Each row of a before or after table is a point. One or more steps were done to the points. Then noise was added and the rows were shuffled. The steps act on how far a point lies along the listed directions, d1 being the first. What was done? A step turns or swaps two directions, mirrors them in a line or flattens them onto one, adds a multiple of one to another, or multiplies one. Angles are multiples of 10 degrees, from the lower direction toward the higher: turns from -170 to 170, lines from 10 to 170 but not 90. Use the fewest steps. Two steps may share a direction if one is a turn and the other turns, adds or multiplies; they go together, in the order done. Otherwise the lowest direction goes first.
In the rows, 128 means zero.

Directions:
(1): [178  97]
(2): [97 78]
Before, 10 rows:
[[129 164]
 [114  71]
 [ 81 172]
 [129  46]
 [ 83 135]
 [135 147]
 [128  49]
 [184 107]
 [160  75]
 [ 89 164]]
After:
[[165  73]
 [121 134]
 [154  98]
 [159  93]
 [166  69]
 [112 160]
 [163  83]
 [112 148]
 [ 95 173]
 [ 84 176]]
Steps: flatten d1 and d2 onto the line at 20 degrees

Directions:
(1): [107 188  86  98 126 131 176  59]
(2): [ 94 198 180 134 134  64 100 142]
Before, 11 rows:
[[158  49  92 145 116 169 117 159]
 [104 223  96 109 136 115 169  59]
 [122 148  86 104 134 143 179  59]
 [141 106  59  82 130 187 171  66]
 [157  87 134 149 126 140 122 133]
 [172  60 152 161  98 148 112 165]
 [114 120 127 149 127 127 129 127]
 [141  88 109 137 115 163 143 132]
 [136 127 154 131 129 117 108 151]
 [134 132  73  97 112 164 174  84]
 [143 139 127 102 121 114 131 126]]
After, 11 rows:
[[144 144 129 108 121 111 123 134]
 [160  90 104 140 123 157 143 104]
 [116 126 127 145 123 132 139 123]
 [118 179 154 144 137  92 113 140]
 [151  76 102 129 129 164 145 112]
 [121 154 144 121 132 103 123 135]
 [165  79 100 142  90 179 155 102]
 [153  54  76 122 111 196 165 120]
 [164  55  71 115 114 192 155 118]
 [172  26  43 125 113 219 161 113]
 [187   4  36  90 124 239 161 104]]
Steps: multiply d1 by 0; multiply d2 by 2

Directions:
(1): [184 167 118 134 142  44 148 176 148  64  89 136]
(2): [157  64 191 106  49 135 129 120 173 103 107 172]
(3): [194 114 168 143 143 104 103 107  87 206  65  98]
(4): [134  52 155 146 157  83 165 163 140 140 203  77]
Before, 14 rows:
[[126  89 140 129 122 134 143 124 132 133 144 118]
 [173 128 131 130 131  89 131 136 135 123 120 125]
 [113 138 112 129 140 143 111 114 117 150 127 116]
 [123 165 109 118 144 169 117  97 104 157 112 120]
 [136 113 144 111 135 133 112 120 116 149 134 116]
 [ 92 126 123 120 139 135 146 138 131 126 168 119]
 [131  80 149 125 101 131 140 130 142 123 141 129]
 [111 176 107 116 129 129 136 145 145  73 145 146]
 [107 149 113 125 156 155 107 115 103 151 115 120]
 [117 103 143 122 116 145 130 120 131 130 145 128]
 [ 94 172  93 127 136 132 134 133 143  87 142 136]
 [108 121 115 124 130 126 133 128 145 123 158 135]
 [127 151 124 130 126 125 107 114 107 139 110 131]
 [123 115 125 125 119 177 118  93 107 160 108 129]]
After, 14 rows:
[[112  83 146 122 101 170 129 102 130 146 138 131]
 [ 80 173  75 127 145 110 160 164 167  39 179 137]
 [132  98 157 110 129 157 100  99 104 182 131 113]
 [116  97 144 115  83 164 125 109 138 128 125 149]
 [224 154 133 133 135  34 139 162 143  92  74 132]
 [ 89 109 127 131 165 176 107 103  91 193 152  95]
 [ 62 102 128 111 116 167 149 128 146 119 196 132]
 [ 87 114 111 117 115 144 134 125 156 111 175 147]
 [130 143 126 138 143 116 108 116  95 158 118 112]
 [100 127 117 127 160 192 116  82  85 208 153  87]
 [ 84  88 131 128 125 237  99  53  75 232 136 106]
 [ 88  99 143 114 102 190 117  94 124 149 154 136]
 [106 198  80 117 142  90 164 185 170   9 170 153]
 [ 97 107 122 131 141 166 109 101 108 182 153 100]]
Steps: multiply d1 by 3; turn d2 and d4 by -50 degrees; multiply d3 by 2
